Each row is a point. Each copy is the shape, with its points in the same order, turned, moved and blurred by noise. Say if it was mirrored as well.

Shape (8 x 2):
[[-14  -2]
 [  3  10]
 [ 30  -9]
 [-12  14]
 [ 13 -12]
 [  7 -15]
 [ 20 -53]
 [ 43 -20]]
Copy 1 (8 x 2):
[[-14  14]
 [ -2  -9]
 [ 33 -10]
 [-18  -4]
 [ 15   5]
 [ 14  13]
 [ 50  39]
 [ 47  -2]]
Copy 1 is: mirrored
Copy 2 (8 x 2):
[[ -6 -10]
 [  6 -12]
 [ 27  17]
 [ -1 -24]
 [ 11  13]
 [  6  13]
 [ -3  54]
 [ 29  32]]
Copy 2 is: mirrored
Copy 3 (8 x 2):
[[ -1 -16]
 [ 10  -3]
 [ -8  26]
 [ 17 -16]
 [ -8  11]
 [-14   2]
 [-49  21]
 [-16  41]]
Copy 3 is: mirrored
Copy 4 (8 x 2):
[[ -1 -18]
 [ -6   8]
 [ 22  25]
 [-15  -6]
 [ 20   4]
 [ 16  -3]
 [ 60  -3]
 [ 38  27]]
Copy 4 is: only turned

Shape (7 x 4):
[[ -8   6 -35  38]
 [  3 -23 -29 -26]
 [ -3  20 -14   5]
 [-22  -5   9  -1]
 [  5  -6  60  17]
 [ 18 -25 -27  -4]
 [ -8 -27  41 -14]]
Copy 1 (7 x 4):
[[-31 -28  17  12]
 [  4  -5  15 -45]
 [-20   8  20   5]
 [-11  16 -16  -7]
 [ 30  26 -32  33]
 [ 11 -21  19 -27]
 [ 24  25 -35 -13]]
Copy 1 is: mirrored
Copy 2 (7 x 4):
[[-45  24   2  16]
 [ -8 -19 -43  16]
 [-16  20 -12 -11]
 [ -7 -13   5 -17]
 [ 37  -3  40  -7]
 [ -3  -2 -27  31]
 [ 30 -33  15  -9]]
Copy 2 is: only turned
Copy 3 (7 x 4):
[[-13  27  15  48]
 [  5 -36  25  33]
 [  1   7  -3  20]
 [-31 -15   0  14]
 [-45   3  16 -44]
 [ 10 -13  37  27]
 [-41 -35  18 -24]]
Copy 3 is: only turned
Copy 4 (7 x 4):
[[-40  34   5   5]
 [ 11  25 -48   0]
 [  1  21   8   2]
 [ -7 -12 -11 -11]
 [ -1 -55   9  20]
 [ -8  26 -36  24]
 [  7 -44 -32   5]]
Copy 4 is: only turned

Shape (11 x 8):
[[ 31   6 -16   8   0   8  13  30]
 [ -8  -1  25  13  13  -2  -4 -38]
 [ 23 -17   5   4  27  -6  11 -23]
 [  3   0  10  -2  26  17   7  -4]
 [-60  -3  -4 -18  -8 -23 -17   8]
 [  5 -21  13  11  20  -5 -18 -23]
 [  9   4  16 -16  22 -11  11  -3]
 [ 15 -16  -3 -12  -5  12  15  -1]
 [ 34   2  12  12   1  -2  33  16]
 [ 16   6 -43   2  -4   3  21  11]
 [ 47  23   4  -3 -10   1   8  11]]
Copy 1 (11 x 8):
[[  2 -20 -22  18  21 -11  -6  11]
 [ -5  12  37 -26 -12  -7  12 -15]
 [  8 -10  24 -17  -5 -27   2  12]
 [ 12  13   8  -8   7  -9  18   7]
 [ 32  -1  -2   5 -42  31  18 -50]
 [ -2  -7  31  -8 -16 -21  25  -4]
 [ 26   5  22   2   1  -3  -4   4]
 [  1  -2  -6   1 -15  -4  -4  21]
 [ -1   2  -3  11  19 -24 -28  10]
 [ 14 -35 -32  -9   9   3 -10  11]
 [ -9 -17  10  20  28   4 -19  20]]
Copy 1 is: mirrored
Copy 2 (11 x 8):
[[ 20 -11   9  -7  24  -7  25 -37]
 [-30  -5 -10 -26 -19  12  -1  10]
 [ -2 -19  13 -35  -7  26  18  -1]
 [ -8 -11 -10 -22  20  21  12  -9]
 [  0  -1  -3  16  27  -4 -44  37]
 [ -1 -18 -10 -26 -23  25  -4   6]
 [ -8  -9  13 -38  20  16  -4  -6]
 [ -6 -22  19   0  14  19  12 -19]
 [ -2 -24  16 -29  15 -16  22 -33]
 [ 22   1  25  10  24  -1  34 -13]
 [  3   5  22 -21  11  -4  11 -55]]
Copy 2 is: only turned
Copy 3 (11 x 8):
[[-39  30 -19  -9   5 -18  -1  28]
 [  0 -28  21  -4 -17   1 -13   7]
 [-25   8  28 -10 -19  -7 -28  14]
 [ -9  15  19 -10 -17  -7   8  12]
 [ 41  -4 -40 -38 -26  -1 -12 -13]
 [ -4  -6  22 -23  -9   9 -28  17]
 [ -8  13  14 -21  -8 -27 -13   2]
 [ -8  32   2   7  -3  -7 -14  13]
 [-29  20  -1   4   1 -41  -9  30]
 [-41  33 -36   0 -19  -6  -7   5]
 [-40  16  -9   2  31 -27  -3   5]]
Copy 3 is: mirrored
